Every row gives one point. Each copy is the shape, with its points in the same order, turned, moved and blurred by noise. Is it also mirrored, or only turned?

Shape:
[[-2.0  1.8 -1.9]
 [-2.1  0.7 -3.7]
 [ 2.7  0.3  2.7]
 [-1.3  0.7  2.7]
 [ 5.4  4.3  3.8]
 [ 0.4 -2.5 -3.7]]
Copy 1 (6 x 3):
[[-1.0  3.0 -0.7]
 [-0.5  2.6 -3.2]
 [ 2.0 -1.0  3.8]
 [-2.1 -0.1  2.6]
 [ 3.7  1.7  7.2]
 [ 2.1 -0.5 -3.6]]
Copy 1 is: only turned
Copy 2, 6 rows:
[[ 0.3  2.5 -3.3]
 [ 1.7  1.1 -4.3]
 [-0.8  2.5  3.4]
 [-2.9  2.2 -0.1]
 [-0.3  7.1  4.9]
 [ 3.3 -1.4 -1.7]]
Copy 2 is: only turned
Copy 3 (6 x 3):
[[-0.5  2.8 -4.1]
 [-1.6  1.7 -5.2]
 [ 0.6 -0.9  2.1]
 [-2.0  2.4  1.2]
 [ 5.1  0.2  2.8]
 [-2.3 -2.1 -4.2]]
Copy 3 is: only turned
Copy 4:
[[-1.9 -2.0 -1.8]
 [-1.4 -1.8 -3.2]
 [ 2.0  1.2  3.1]
 [-1.8  1.4  2.3]
 [ 3.0 -1.5  7.2]
 [ 2.4  0.0 -3.7]]
Copy 4 is: mirrored

Shape, 9 rows:
[[-1.5  2.4  2.4 -0.9  1.3 -5.1]
 [-2.2 -2.0  1.4 -2.7  0.9 -3.6]
 [ 0.5  3.7  2.5 -3.1  2.9  2.6]
 [ 0.1  3.4 -4.5  1.5 -5.7 -2.8]
 [ 2.1 -0.3  1.8  2.4  3.6  3.7]
 [-0.1  2.7  3.2 -1.8  1.7  2.8]
 [ 1.5  2.0  2.3 -2.9 -1.3  2.4]
 [-2.5 -4.5  2.7  3.9 -2.8 -0.9]
 [-4.3  1.7 -0.3  0.2  2.1 -3.0]]
Copy 1 (9 x 6):
[[ 2.4  2.2 -3.1  1.8  6.4 -0.6]
 [ 3.4 -1.0 -0.2 -1.3  4.3 -1.3]
 [ 3.2  7.4 -0.2 -2.8  0.4 -0.2]
 [-0.9 -1.6 -6.3  2.5 -2.3  0.7]
 [ 1.4  4.8  5.0  0.8 -1.0  1.2]
 [ 1.4  5.8  0.8 -2.5  1.4  1.8]
 [ 4.2  3.8 -1.2 -3.5 -0.2  2.6]
 [ 0.7 -3.3  2.5  0.6  3.1  4.2]
 [-1.3  0.9 -1.4  0.3  5.0 -1.8]]
Copy 1 is: mirrored
Copy 2:
[[ 2.5  1.6  5.8  0.5 -0.6  1.8]
 [ 1.0  0.8  3.5 -0.3  0.3 -2.5]
 [ 2.8  3.1  0.1  0.8  5.2  3.4]
 [-0.9 -0.1 -0.5 -0.8 -6.8  5.9]
 [ 1.9  4.5 -2.2  6.1  2.4  0.0]
 [ 1.2  3.1  0.5  1.5  4.4  2.8]
 [-0.9  3.9 -0.9 -0.7  2.5  3.3]
 [-4.4  0.8  2.2  4.5 -2.0 -1.5]
 [ 2.7 -3.0  3.3  1.6 -0.4  1.2]]
Copy 2 is: mirrored

Shape, 14 rows:
[[ 5.0  0.6 -3.8 -0.7 -1.2  1.4  2.3 -1.2]
 [ 2.2  0.4  1.5  0.5 -0.3 -2.2  4.4 -1.7]
 [-0.2  2.8 -3.3  0.2 -0.1 -2.3  3.3  0.0]
 [-0.8  0.6 -0.6 -2.0 -0.8 -1.8  0.9  2.8]
 [ 0.0  4.1  1.2 -0.7 -1.2 -0.8  2.2 -0.2]
 [-3.4  1.3 -3.2 -0.3  1.9  0.8  2.5 -1.3]
 [-1.3  0.5 -2.1  4.5 -0.8 -4.2 -7.2 -0.7]
 [ 4.3  0.0 -1.1 -0.9 -2.8  5.4  3.2  0.6]
 [-5.0 -1.4  0.6  1.9  0.8 -1.2 -5.5 -0.5]
 [ 6.9  3.9 -1.9 -2.1  0.3  3.7  1.5 -3.4]
 [-1.7 -0.4 -1.3  2.5  1.5 -3.4 -3.3  0.1]
 [-1.5  1.5 -1.2  7.5  5.3 -4.3 -4.9  1.9]
 [-0.1  2.5 -0.5 -1.6  0.4 -0.4  0.3  2.1]
 [-2.3  3.9 -1.3  0.3 -3.0  2.0  5.4  0.4]]
Copy 1:
[[ 3.8 -3.1 -0.8 -1.2  0.1 -0.9  2.6 -4.5]
 [ 2.0 -0.1 -2.9  2.4 -2.6  3.2  2.6 -3.2]
 [-1.7 -0.4 -1.6  0.9 -1.9 -0.5  4.7 -4.1]
 [-1.3  1.1 -0.8 -0.7 -0.9  0.4  3.7  0.7]
 [ 1.0  1.6 -0.2  1.1 -4.6  0.2  4.1 -1.8]
 [-2.9  1.1  2.5  1.3 -0.7  0.1  2.1 -4.8]
 [-4.0 -3.2 -1.8  2.9 -3.7 -5.4 -2.8  2.2]
 [ 5.4 -3.2  2.8 -2.8 -1.1  2.1  3.0 -2.9]
 [-4.5  0.8  2.0  2.7 -2.5 -1.8 -3.8  2.4]
 [ 7.9 -1.2  1.2  0.6 -1.2 -2.8  3.1 -5.2]
 [-3.6 -1.1 -1.2  3.5 -1.4 -2.2 -0.8  0.8]
 [-5.5 -4.4 -0.2  8.8 -1.7 -3.8  0.3  2.4]
 [-0.2  1.1  0.6  0.7 -1.4 -1.1  4.1  0.2]
 [-1.0 -0.1  2.3 -1.7 -5.2  2.3  5.4 -4.8]]
Copy 1 is: mirrored
Copy 2 (14 x 8):
[[ 3.4 -0.3  1.7 -3.2 -3.9  1.8  4.0  1.7]
 [-0.3 -1.8 -0.3  0.8 -1.9 -2.7  5.2  0.5]
 [-0.2 -0.4 -3.9 -1.7 -1.3  1.5  3.8  3.7]
 [-1.7  1.1 -2.4 -1.8 -1.9 -1.7  0.4  4.0]
 [-2.9  0.4 -3.3 -3.0 -1.3 -2.1  4.3  0.2]
 [-1.6 -4.1 -3.4 -4.0  2.6  1.2  1.9  3.2]
 [ 3.9  2.7 -7.5  2.3  0.3  0.3 -3.7  1.7]
 [ 0.4 -0.3  4.4 -4.5 -2.5  1.9  2.2 -1.8]
 [-0.3 -0.3 -5.4  0.3  3.9 -1.1 -5.6  1.7]
 [ 4.5  1.1  1.0 -5.9 -0.8  0.5  6.2 -2.7]
 [ 1.4  0.9 -4.6  1.2  2.4 -0.1 -1.9  3.5]
 [ 1.9  4.0 -6.4  5.5  5.6  2.5 -0.2  4.0]
 [-2.0  1.8 -2.2 -3.4  0.1 -0.4  2.2  2.7]
 [-4.5 -2.4 -2.5 -4.3 -2.2  2.8  2.6  0.4]]
Copy 2 is: only turned
Copy 3:
[[ 3.6  1.3  1.4  3.3 -3.8 -2.7 -3.7  0.1]
 [ 0.2  3.8 -0.1  1.4 -1.3 -3.4  0.5 -2.5]
 [-0.9  0.7 -1.3  3.8 -0.7 -4.3 -1.5  1.2]
 [ 0.0  0.7 -0.8  0.1  1.7 -1.0 -0.5  2.6]
 [-3.1  0.9  0.8  1.4 -1.2 -1.0 -0.4 -0.8]
 [ 0.4 -2.8  0.5  5.6  1.5 -2.9  0.8 -0.4]
 [ 0.6 -0.7 -9.1  2.9  1.8  3.7 -2.3 -1.6]
 [ 2.9  0.9  4.0  1.9 -5.7  0.5 -0.2  1.0]
 [ 0.9 -3.0 -4.8  2.2  4.5  4.1  1.8 -1.7]
 [ 1.9  1.5  4.6  3.6 -4.2 -0.1 -5.9 -2.6]
 [ 1.1  0.5 -5.4  3.6  3.6  1.6 -0.5 -0.7]
 [-1.0  3.2 -8.4  8.5  4.7  3.8 -0.1 -1.2]
 [-1.1  0.5  0.8  2.2  1.5  0.0 -1.0  1.4]
 [-2.9 -1.8  1.3  2.8 -4.0 -2.8  2.1  1.8]]
Copy 3 is: mirrored
